Every row gives one point. Each table stands for the endless flat space through its points: a line for two points, a plane for three, and so on. The two share one point or none. Which?
In the rows, zero is written as 128.

First (3 x 4):
[[175 142 158 130]
 [172 144 154 136]
 [121 162  98 186]]
Second (2 x 4):
[[164 150 128 151]
 [136 150 164 159]]
They share: [157 150 137 153]

First (2 x 8):
[[182 158 111 132 102  83  89 111]
 [128 164 147  90 114 125 119  87]]
Second (3 x 8):
[[178 172 157  73 111  91 110  68]
 [180 172 160  75 100  84  98  72]
 [135 158 117 121 113 112 116 108]]
They share: no point

First (2 x 12):
[[113  92 121 139 112 128 145 132 137 128 146  84]
 [123  97 146 149 102 158 120  97 167 168 171 109]]
Second (5 x 12):
[[137 137 139 155 143  96 132  93 187 110 216  85]
 [118  79 162 142  98 140 141 134 124 174 144 109]
 [124 103  82 132 110 176 138 100 143 155 163  81]
 [134 107 154 140 122 117 144 126 145 149 177  91]
 [112  67 154 138  86 161 138 136 119 185 127 111]]
They share: [119  95 136 145 106 146 130 111 155 152 161  99]

First (3 x 20):
[[104 132 160 128 138 123 111  92 140 145 163 124  92  90 160 159 136 111
  126 118]
 [123 140 144 116 161 140  99  94 145 131 142 148  80  97 164 150 151 113
  141 138]
 [ 83 140 164 126 121 100 144 104 130 161 177 108 120  92 139 155 136 118
  116 103]]
Second (4 x 20):
[[128 158 128  82 137  94 178 119 121 116 139 141  94  86 163 149 152 127
  135  82]
 [119 142 130  98 140  95 169 103 106 123 140 134 103  93 153 134 167 122
  132  87]
 [119 177 129  99 170  99 142 147 145 142 144 169 103 112 140 137 137 138
  147 125]
 [108 173 155 115 163 130 111 119 160 171 147 140 102 101 130 152 150 127
  146 156]]
They share: no point

First (4 x 24):
[[146 105 114 125 138 170  96 137 127 134 145 106  91  93 155  99 139 133
  145 102 138 146 154 136]
 [114 101  90 155 149 163  86 182 120 109 127 113  71 107 160  78 148 154
  168  92 121 156 186 120]
 [169 100 122 154 115 143 106 113 140 107 164  90  91 111 128  91 108  78
  166  81 179 156 140 139]
 [153 104 122 128 132 167  97 131 136 130 151 100  87  96 144  95 125 109
  152  95 156 151 151 135]]
Second (5 x 24):
[[121 112 126 167 135 149  97 141 109 150 158 122  85 123 150 105 145 150
  153  96 140 141 132 135]
 [166 101  67 132 148 154 100 141 111  80 128 102 128  78 163 113 140 139
  143 104 105 141 153 146]
 [164 101  98 139 121 136 119 105 121 123 152 108 103  90 152  92 156 150
  152  94 127 143 170 142]
 [109 128  69 162 193 150  78 167  93  78 137 116 138  93 134 124 117 115
  168 100 110 135 108 118]
 [121 126  97 172 173 134  90 161 101 110 143 132 118  93 123 123 115 119
  173  84 120 141 123 126]]
They share: [148 103  98 145 133 152 103 131 113 119 146 108 103 102 161 103 150 150
 145 102 125 141 149 142]

First (4 x 24):
[[125  82 144  65  93  64 146 168 120 127 104  92 101 102 177  74 173 131
  167 101 135 175 171 100]
 [126  78 139  65  96  59 143 164 118 130 106  99  97  94 174  75 165 134
  173 107 137 180 177 103]
 [161 127 125 118 104 136 163 104 141 115 166 105 124 166 128 118 116 108
  167 158 128 136 157 163]
 [161 115 137 114  90 120 163 114 137 115 156  97 118 150 136 104 128 116
  175 150 130 148 157 153]]
Second (3 x 24):
[[143 114 138  97 100 121 177 131 134 122 136 106 108 151 133  93 134 114
  167 129 112 130 148 142]
 [147 116 136  99 116 103 147 123 132 122 136  86 118 159 149 101 136 110
  151 127 146 148 160 128]
 [159 120 144  89 120 101 129 109 120 110 124  82 118 169 153 115 138 100
  151 137 162 152 158 122]]
They share: no point

First (3 x 24):
[[112 131  80 118 133 169 114 125 136 137  97 135  97 123  89 190 172 135
   81 118 109 133 101 135]
 [132  95 106 134 163 107 128 159 118 159 155 145 137 147 137 134 120 105
  125 112 155  87 127 137]
 [128  99  92 130 165 137 118 137 120 161 125 139 129 151 121 154 144 111
  105 126 133 109 109 143]]
Second (4 x 24):
[[ 94 110  69 123 148 166 173 155 146 164 177 153 112  86 101 155 165 149
  132  97  98 116  97 148]
 [131  99  99 110 162 128 118 163 132 159 136 145  97 141 125 162 140 104
  120 123 129 115 105 129]
 [119 120  91 126 143 135 132 144 128 144 141 148 118 119 113 158 142 132
  113 110 132 112 113 128]
 [120  87 105 103 155 134 120 191 150 164 136 129  75 145 119 170 151  83
  114 104 123  96 119 151]]
They share: [120 119  97 125 139 131 125 150 130 141 134 142 113 126 113 161 141 123
 107 106 137 105 121 131]

First (3 x 24):
[[173  94 139 176 157 138 166 135 144  88 112 146 121  97 115 131 163 182
  176  96 143 125 129 114]
 [149 103 109 116 133 120 133 171 153 145 100 158 103  97  82  98 157 140
  137 144 134 137 144 102]
 [149 112  85 122 145 120 136 147 150 136  94 164 127  73  79 107 175 164
  134 120 161 119 153  78]]
Second (2 x 24):
[[155  87 128 155 147 125 153 163 161 120  97 145 122 101 111 105 141 141
  159 140 152 144 151 114]
 [158  92 128 150 145 127 151 160 155 119 102 148 115 101 105 109 149 149
  158 132 143 139 143 113]]
They share: [161  97 128 145 143 129 149 157 149 118 107 151 108 101  99 113 157 157
 157 124 134 134 135 112]

First (3 x 24):
[[ 85  92 168 132 100 118 132 102 125  95 109 152 158 205  84  91  99 124
  154 141  82 142 143 114]
 [110  92 140 153 148 121 133  96 101 132 127 113 128 138 119 102 101 134
  143 137 101 128 111 127]
 [105  97 138 157 155 113 132  92 105 140 129 107 128 130 119 101 109 129
  144 141 107 127 113 129]]
Second (3 x 24):
[[103  98 159 147 112 115 150  69 107 128 109 140 143 178  96  73 105 109
  127 126  79 118 116 114]
 [107 101 161 155 128 109 139  91 109 120 126 130 134 161  96  97 112 128
  145 139  93 123 116 122]
 [ 99  96 153 147 126 115 138  87 111 124 117 130 141 166 102  89 105 121
  141 136  91 128 122 120]]
They share: [ 97  95 150 147 133 115 132  96 113 122 121 125 140 160 105  97 105 127
 148 141  97 133 125 123]

First (5 x 24):
[[ 83 156 186 130  88  77 134 120  98  66  69 149 158 137 106 173 115 147
  185 126 156 116 143 143]
 [112 141 172 112  88 101 130 141 103  87  91 127 136 158 138 156 112 139
  174 140 184 129 125 122]
 [137 146 168 108  92 104 151 158  96 101 100 114 135 171 153 131 121 137
  185 167 203 154 122 100]
 [145 150 166 121  96 103 163 160  93 103 102 109 145 172 146 120 129 139
  184 182 195 157 111 100]
 [103 155 172 107  99  68 140 119 109  90  91 135 139 144 129 161 114 152
  200 132 181 119 175 116]]
Second (3 x 24):
[[132 121 123 143  86  87 149 113 118 105  96  89 114 156 134 144 111 138
  155 123 135  74 133 141]
 [ 90 156 166 131  96 114 110 141 133  75  94 115 136 161 113 142 121 180
  155 166 179 126 100  91]
 [120 131 191 101 136  99  95 151 118 105 134 135 176 166  98 152 131 150
  155 191 169 136  85 131]]
They share: no point

First (3 x 24):
[[136 103 127 145 133  92 144 136  99 125 148 124 151 162 116 104  92 132
  120 128 152 165 106 113]
 [124  97 139 157 121  82 150 122 107 113 134 114 165 160 108 112  96 128
  110 122 142 171 106  97]
 [134  95 126 159 135  88 144 128 100 125 148 110 159 165 115 101  87 129
  114 133 146 171 107 113]]
Second (4 x 24):
[[120  67 117 111  96 119 171 154  86 145 151 148 119 197 104 133 100 140
  133  87 160 137 107 142]
 [104  99 115  87 110 109 167 146 112 147 115 128 147 157  94 135  86 158
  149  83 168 141 127 120]
 [146 154 153 135 143  77 127 135 113  97 129 141 156 123 124 106 110 130
  123 139 157 174 106  77]
 [108 121 115  87 124  97 159 148 118 139 119 138 165 137  94 113  82 162
  145  91 170 143 117 102]]
They share: [134 116 135 123 123  95 147 145 101 119 141 147 142 155 114 114 104 136
 127 115 159 156 104 105]

First (2 x 24):
[[115 150 112 159 183  91 131 101 128 131 144 115 178 144 179 139 103 129
  153 167 130 141 165 112]
 [105 156 126 153 167 101 143 105 132 123 136 105 162 130 167 139 119 131
  137 157 136 141 159 106]]
Second (4 x 24):
[[ 92 171 131 153 148 121 142 105 127 101 123  84 131 120 162 117 128 128
  144 133 131 137 144  97]
 [132 155 151 157 180 105 160 101 121 127 143 112 165 108 172 161 126 138
   92 177 149 171 146 123]
 [124 186 163 182 168 150 140  95 102  86 139  84 116 102 176 111 118 138
  114 130 160 152 119 119]
 [106 176 140 160 149 123 132  98 139 108  92  91 121 110 152 113 131 108
  132 127 132 107 158  73]]
They share: no point

First (5 x 24):
[[141 181  92 120 144 119 112 115  84 160 124 114 122 142  99  92 107 180
   90 137 147 165 131 135]
 [161 184 143 152 208  83 162 103 134 145 156 159 181 155 134 113 130 144
  126 109 163 178  95  83]
 [169 142 149 160 187 101 162  91 122 140 164 168 181 152 121 126 103 139
  130 107 156 161 109  78]
 [157 131  60 116 103 120 127  98  71 139  98  94 118 163  72 110  70 149
   62 135 131 132 169 156]
 [177 131 133 159 179  91 177  83 124 126 149 157 188 166 113 133  96 116
  116 101 150 150 123  86]]
Second (5 x 24):
[[173 174 135  69 143  84 169  94  89 150  87 123 126 196  94  71  83 142
  111 103 163 109 100 130]
 [173 148  92 143 153  98 149  98 104 153 142 129 147 164 107 127  85 170
   80 115 143 163 138 135]
 [159 133  86 140 143 132 144 135 127 161 113 110 162 157 121 126  81 204
   75  99 179 163 160 123]
 [163 164 127  91 144  93 154 100  99 144  93 123 135 181 105  82  95 140
  112 112 166 120 108 120]
 [181 166 119 119 179  82 153  78  99 156 113 135 120 168 104 107 111 136
  125 115 147 147 112 130]]
They share: no point

First (4 x 24):
[[169 134 111 102  78  99 145 168 111 143 109  79 138 164 122  78 102 151
  164 125 102 126 157 124]
 [144  74 116  87 123 129 115 148  86 108 109 144 128 129 152 153  97 166
   84  55  97  56 102 164]
 [167 104 112  90 105  99 100 149  67 103  97 110 133 124 131 120  95 199
  145  72 110  82 110 144]
 [160  76 108  85 133 123  99 152  68  98  97 140 142 125 142 155  95 180
   98  43 105  54  94 170]]
Second (2 x 24):
[[156 111 113 102 100 108 137 152 106 131 104  98 121 153 136 111  99 161
  135  93 109  92 133 128]
 [172  91  89  86  80 124 137 168 102  95 128 106 149 125 104  91  83 161
   99 113  97  92 145 156]]
They share: no point

First (3 x 24):
[[166  96 145 131 104 131 123 131 119 127 124 115 187  88 176 116 122 121
  102 119 107 153 125 120]
 [148 101 130 132 113 115 124 128 128 140 124 109 166  85 160 108 134 119
  120 128 111 135 125 113]
 [136 106 119 136 115 108 121 128 130 150 120 109 151  86 148 107 143 115
  133 135 115 123 127 110]]
Second (3 x 24):
[[135 109  88 151  99 102  82 110 115 159 128 147 133  80 147 130 151 109
  117 147  98 138 156 125]
 [115 114 128 176  89 102 122 140  95 184 123 102 173  90 157 130 116  89
  132 102 118 148 126  95]
 [150 114 133 126 134 142 107 145 125 134  88 122 143 120 112 115 176 119
  157 172 113  98 121 140]]
They share: no point

First (6 x 24):
[[ 96 101 146 113  98  55 152  98 133  82  97 112 178 129 102 123 124 145
  124 148 151  91 145 143]
 [148 112 170 146 145 151 156  91  83 143 124 114 142 200  96 104 146 110
  165 132  87 133  87 207]
 [107 125 118 100 116  94 180 144 122 114  99 103 160 136 120 132 112 148
  157 166 120 102 110 127]
 [160 112 167 152 142 150 164 113  91 134 128 119 143 175  71 125 129 130
  179 143  81 143  91 170]
 [103  94 132 101 134  98 152 109  93 132 129  96 135 185 126 116 148 102
  167 141  86 109  86 170]
 [142 101 161 144  70  89 111 102 103  52 103 101 192 138  58 119 157 129
  175 120 145  90 125 150]]
Second (4 x 24):
[[118  82 158 131 127 109 173 112 126 117 109 108 136 138  82 126 119 136
  124 132 126  96 129 153]
 [137 143 137  95 117  94 128 104  81 124 128 116 214 186 115 116 138 143
  174 161  86 150 104 180]
 [134 110 146 118 136 102 144 130 128 140 122 124 160 142  88 122 108 139
  132 122 108 116 134 178]
 [117  86 181 127 100 125 185  69  85  84 112  94 158 165 113 128 154 153
  165 169 125 113 114 124]]
They share: no point

First (3 x 24):
[[117 166 129 115 141 124 112  89 105 156 165 119 144 150 126 146 152 122
  137 107 133 128 136 112]
 [126 157  99 120 117 132 115 122 118 131 182 114 141 158 142 154 135 114
  158 113 158 122 143 110]
 [108 145  87 136 105 148 109 134 102 117 168 116 147 162 156 140 119  98
  164 101 160 104 133 124]]
Second (2 x 24):
[[ 84 162 133 114 130 142 110  87  76 170 141 122 146 151 119 169 138 142
  133 101 130 124 114  93]
 [112 154 117 118 142 130 106  99 100 142 169 122 138 151 139 137 146 106
  137 101 126 120 142 125]]
They share: no point

First (6 x 24):
[[101 183 101 124 122  87 134 181 111 120 117 145 167 111 135 166 150 119
  155 120 156 102 104 152]
 [140 149 109 162 123  74 108 123 104 134  90 101 117 114 143 158 135 106
  158 122 133 111  75 161]
 [ 90 195 123 128 101 102 132 221 133  94 126 154 174 127 122 164 158 135
  150 145 187 109 134 153]
 [126 140  98 152 131  84 101 131  84 138 106 100 121 100 134 143 147 115
  136 112 144 101  80 160]
 [156 157 121 144 123 160 102 129 121 106 140  58 104 123 142 182 198 157
  160 167 123  91  92 149]
 [148 116 117 176 126 116  74 113  88 127 111  59  80 113 132 136 163 132
  130 142 144 101  84 166]]
Second (5 x 24):
[[134 150  82 116 131  82 105 140 111 137 147  80 134 103 105 134 177 136
  144  92 161  63 118 126]
 [118 178  80 126 129  84 105 152 113 135 147  78 130 113 123 164 177 126
  144 118 149  59 128 134]
 [118 182 123 179 138  99  85 164 118  92 143  95 142 136 164 137 187  93
  168 157 135  93 119 152]
 [146 146 100 136 134  69 118 168 136 122 116 124 139 111 138 149 160 138
  162 142 156  88  88 137]
 [150 106 143 170 130 110  86 128  98  98 115 107 135 115 124  77 164 116
  159 105 163 129  81 157]]
They share: [126 150 114 155 121  99 104 148 105 121 109 104 121 118 135 152 152 123
 147 136 151 105  96 161]

First (4 x 24):
[[115 117 128 114 120 133 154 134 112 104 104 108 147 113  99 109 109 136
   86 126 150  98 133 125]
 [117 133 119 134 141 147 145 121 132 106 109 112 162 111 106  90 116 129
   92 112 171 115 168 131]
 [102 136 137 138 139 156 168 140 112 103  98  86 137 123  91 130  85 144
  106 147 128  87 144 113]
 [ 99 115 167 108 107 141 167 149  68 118 111 108 122 105  90 134 104 167
  114 140 117  87  78  95]]
Second (3 x 24):
[[ 93 112 137  84 122 140 139 130  93 101 148 120 132 100 108 101 126 140
  109 124 162 117 106 144]
 [104 110 119 141 116 151 165 109 128  79 116 157 126 110  91 131 138 139
  120 133 176 131 106 113]
 [ 98 102 107 129 112 155 169 105 138  61 128 165 112 120  93 141 146 135
  124 149 182 137  96 129]]
They share: no point

First (2 x 24):
[[ 96 130 110 153 123 132 128 118 150 139 179 140 118 162 150 125 127 166
   99 173 152 159 110 150]
 [100 134 102 121 119 120 124 146 138 123 151 108  98 146 122 101 115 138
  107 157 164 139  90 154]]
Second (3 x 24):
[[ 98 140 117 130 123 104 118 121 135 127 146  95 114 148 113  91 120 141
  110 156 166 133  86 147]
 [101 146 116 143 122 110 111 122 120 119 151  99 103 137 110  98 108 137
  115 161 178 138  89 145]
 [ 94 138 121 124 128  95 121 114 141 133 139  86 122 153 109  83 124 143
  113 151 162 127  78 142]]
They share: no point

First (7 x 24):
[[189 160 106 146 135 137  78 154 163 140 112 168  92 155 122 132 154 182
  165 102  78  80 126 112]
 [110 131 159  98  34 139 185 210 136 128 102 101 106 116  91  69 136  33
  132 122 155 133  94 103]
 [187 155 111 158 136 162  97 165 164 165  77 142 158 102 161 154 199 160
  187 150  73  74 102 178]
 [192 104 174 146 133 176  70  80 169 207  74 162 119  71 168 150 178 117
  216  80  98 146  99 175]
 [146 130 140 148  96 112  97 131 178 143 108 147  99 111 110  97 142 103
  158 121 117 140 155 107]
 [167 136 127 149 120 117  64 126 162 136 137 161  69 139 113 108 126 134
  150  89  82 121 144  90]
 [153 120 175 117  90 137 114 144 164 166 109 143 107 113 115 106 148 106
  170 115 116 141 136 128]]
Second (5 x 24):
[[145 155 136 140  81 142 151 141 176 146  75 126 128  88  96 141 153 131
  123  72 128 139 106 106]
 [137 103 187 134 125 147 103 170 136 135 122 145  96 120 129 124 146 117
  176  90  99 125 150 111]
 [189 128 112 121  55 142 145 156 191 136 104 146 125 102 117 133 153 109
  142 127 103 132 113 107]
 [188 112 133 142  95 169 102 164 155 133 145 141 109 133 135 107 132  63
  163 135  87 113 125 108]
 [178 112 148  76  72 120  94 158 157 155 142 168  69 134 147  89 146 104
  174 151  80 115 115 163]]
They share: no point

First (6 x 24):
[[141 151  65 122 138 131 113 143  95 123 109 129 108  98 119 116 146 111
  168  96 120 214 142 130]
 [155 196 135 123 123 126 121 147 118  93 191 117 122 133 154 103 118 121
  118  90 168 126 101  96]
 [130 136 133 158  72 169 122 107 137  98 142 142  81  98 102 128  81 146
  135 138 197  90  59 111]
 [113 130 170 180  86 176 155  75 100 128 167 146 127 114 110 109 109 141
  154 171 191  78  55  83]
 [144 144  93 164  48 167  80  67 107 118 100 118  73  82 118 124 105 118
  153 144 169 130 113 125]
 [170 205 107 126  97 123  85 115 100 104 161  96 115 123 170  97 130 102
  124  95 151 149 141 109]]
Second (2 x 24):
[[134 147 109 135 101 150 138  89  84 115 143 139 104 103 118 113 111 136
  147 128 164 153 112 115]
 [132 153 116 143 106 151 129  97  91 115 143 135 108 107 118 114 115 127
  147 125 159 144 109 109]]
They share: no point

First (4 x 24):
[[ 89 106 133 158 146 107 144 138 109 118 134 158 170 121 126 153 128 132
  169 130 101 147 111 126]
 [100  72 127 142 199 104 163 137 132  74 143 162 120  73 108 163 143 112
  143 161  83 118 106 172]
 [ 81 104 151 130 167 117 157 113 108  97 154 143 152 109 114 129 135 111
  148 148  64 139 120 136]
 [110  74 117 160 194 106 158 146 143  83 137 171 124  71 116 175 142 125
  150 153 106 118  99 168]]
Second (2 x 24):
[[100 110 138 169 163 113 152 139 130 112 126 157 157 115 122 152 132 133
  170 132  89 130 117 139]
 [104 102 132 153 145 117 136 123 124 108 138 151 163  99 122 152 144 115
  156 136  99 146 103 129]]
They share: no point

First (5 x 24):
[[148 100 136 127 135 146 147 192 123 141 105 155 117 149 112 113 140 157
  143 147 159  85 151 107]
 [ 97 138  77 106  70 155 117 160  86  87  89 155 153 120  97  84 125 133
  122 114 161 144  86  99]
 [119 135 122 106 112 169 140 170 113  90 100 170 140 132  96  90 142 134
  125 140 160 115 106  92]
 [126 122  97 117  96 135 130 174  96 116 107 155 140 127 107 109 125 144
  135 120 165 118 114 101]
 [157 129  91 120  95  90 139 184  80 131 150 160 155 112 111 154 107 151
  155 101 190 108 115  96]]
Second (4 x 24):
[[145 130 117  88  82 110 104 162 104 105 137 176 131 120 115  88 108 152
  121 134 164 124 123 115]
 [128 121 109 106  90 119 104 168  97 110 111 160 127 125 119  95 127 131
  131 120 155 132 104 102]
 [120 126  67 126 101 130 157 151 115 123 111 184 130 124 124  87 110 139
   93 133 150  80 134  95]
 [112 125  65 132 104 121 158 150 123 124 101 186 121 111 121  85 121 127
   93 138 157  76 128  90]]
They share: no point

First (4 x 24):
[[103 131 108 122 131 115 130 129 127 127 117 138 117 125 143 126 163  84
  146 114  94 134 131 102]
 [ 95 163 106 126 149 123 134 123 101 149 109 106  91 121 157 104 147 100
  162 138  96 144 129 110]
 [ 95 170  88 106 127  96 143  95 113 132  94 100  62 110 171 111 118  95
  158 123  80 141  96 128]
 [119 128  94 118 145 138 125 125 107 156 112 136 110 116 153 123 172 101
  158 117  86 117 144  92]]
Second (3 x 24):
[[111 149 101 133 139 121 143 143 118 136 115 124  96 119 163 122 140  89
  153 131 105 134 148  92]
 [ 94 146 118 132 140 118 134 132 114 137 108 122 102 123 148 107 151  95
  160 142 101 147 132 101]
 [103 161  97 123 161 139 125 129  96 158 129 110 114 129 151 116 172  95
  151 115  95 132 144 110]]
They share: [ 97 151 111 129 147 125 131 131 108 144 115 118 106 125 149 110 158  95
 157 133  99 142 136 104]

First (4 x 24):
[[167 108 117 160 212  66 149 109 121 168 126 112 106 129 141  64 158 131
  107 131 140 174 110 146]
 [183 163 134 116 143 120 141 141 121 136 131  71 114 140 117 102 107 156
  115 174  74 165 152  99]
 [170 126 124 144 186  84 145 121 119 155 129 101 108 134 131  79 138 142
  110 147 116 170 126 133]
 [163 130 135 129 159  92 137 137 111 135 133 109 103 145 120  97 114 161
  110 164  95 168 140 142]]
Second (4 x 24):
[[149 133 134 126 164  88 146 107 104 169 144 103 109 115 100 113 112 146
  118 172  89 134 143 125]
 [175 137 105 105 160  91 121  95 118 140 159 119 121 138  95 112 108 162
  113 177 110 146 158 133]
 [171 161 107 109 164 115 125 115 122 138 171 115 127 154 129  94 114 170
  123 153 120 160 158 143]
 [140 132 144 154 163  91 138 122  83 170 124  95  94 111  99  96 122 126
  128 163  60 150 135 109]]
They share: no point
